Every row gives one point. The points of each table are mixes of a few directions, plus a little noise. Count the directions of each table, and those that both share. Where both have some left over, give the other angles between the two spaces (their principal angles), to ten degrees, smallest first.
(in the rows, 128 means zero)

First (6 x 2)
[[120 131]
 [202 107]
 [186 112]
 [157 120]
 [ 62 147]
 [ 43 152]]
Second (5 x 2)
[[126 130]
 [104 183]
 [140  97]
 [167  39]
 [100 191]]
Directions: first 1, second 1, shared 0; angles 50

First (5 x 4)
[[164  65 131 160]
 [ 92 122 114 124]
 [ 25 135 138 133]
 [229 114  95 115]
 [131 206 163 107]]
Second (6 x 4)
[[ 96  53  99 116]
 [144 124 190  75]
 [134 142 134 130]
 [ 98  52 104 111]
 [173 239 165 151]
 [122 158  75 186]]
Directions: first 3, second 2, shared 1; angles 80

First (8 x 8)
[[ 58 172  97  99 137 107 136 126]
 [148 147 174 116  70  99 148 159]
 [104 171 113 162  84 144 175 182]
 [185  95 189 121 125 112 147  94]
 [186 103 134 147 121 126  97 111]
 [ 94 149  81 144 144 140 131 122]
 [154  79 118 140 164 160  86 121]
 [ 95 106 118  96 179 135 104 110]]
Second (10 x 8)
[[119 140  91 142 128 134 105 135]
 [110 150  61 154 128 140  86 141]
 [133 121 148 120 128 124 141 124]
 [101 160  29 166 127 145  66 148]
 [141 112 176 109 128 120 159 119]
 [135 119 156 118 128 123 146 122]
 [140 112 176 109 128 119 159 118]
 [134 121 149 120 128 124 141 124]
 [161  89 249  82 129 107 204 105]
 [105 156  43 161 128 143  74 144]]
Directions: first 5, second 1, shared 1

First (8 x 11)
[[140  90 138 125 152 124 176 128 164 124 119]
 [151 110 140 108 107 135 152 158 134 144 101]
 [ 94 151 138 128 107 125  86 111  92 124 148]
 [109 142 135 123 105 127  98 123  82 139 142]
 [147 100 116 134 164 121 178 133 153 138 125]
 [104 167 128 110  97 120 105 135 128 120 114]
 [138 150  73 180 193 127 118  98 121 126 173]
 [140 114 156 116  98 149 110 139 148 109 106]]
Second (10 x 11)
[[147 132 109 142 134 135 123 135  92 153 142]
 [ 65 115 191  82 108 103 147 104 249  47  82]
 [142 128 103 144 150 125 140 130  91 159 149]
 [138 134 134 127 106 144 101 137 123 123 120]
 [140 127 102 144 152 123 143 129  91 159 150]
 [155 135 108 144 126 144 110 140  83 154 141]
 [128 130 136 124 116 133 117 130 136 119 121]
 [102 121 146 113 131 112 147 116 171 103 116]
 [140 130 117 136 131 133 124 133 106 143 137]
 [122 127 134 123 125 126 129 126 139 120 123]]
Directions: first 5, second 2, shared 2

First (9 x 14)
[[148 109 124 132 144 136 125 115 165 153 127  94 131  98]
 [124 121 115 118 127 224 243 131 101 110  81 158  99 102]
 [140 109 105 109 173 188 189 120 124 105 119 110  80  54]
 [142 120 132 139 125 101  82 120 172 166 137  97 154 128]
 [102 151 159 164  25 140 168 144 122 183  72 198 208 249]
 [128 129 120 111 163 116 113 129 110  93 153 118  96  96]
 [108 154 131 111 142  77  84 141  76  72 166 152 104 147]
 [134 128 141 147  99 109 102 126 157 168 126 117 167 162]
 [128 137 129 120 158  62  46 128 126 105 176 104 112 117]]
Second (9 x 14)
[[ 95  50 127 137 174 195 176  91  95  83  53 155  97 133]
 [169 140 104 199  82 161  96  81 102  78 146  61 128 194]
 [111 165 156  94 123  94 105 203 148 197 175 147 147  86]
 [150 158 153 122 107  97 179 196 118 174 151 149  99  63]
 [ 57  62 141  66 207 148 152 125 142 134  65 196 130 101]
 [171 145 105 148 104 108 139  89 131  97 127 103 121 148]
 [164 170 128 145  89 100 126 148 128 143 165 106 126 121]
 [ 88 109 128 106 157 142  84 116 145 129 122 135 158 150]
 [148 152 112 134 109 107  95 103 145 117 148 101 148 157]]
Directions: first 3, second 4, shared 0; angles 30, 80, 90
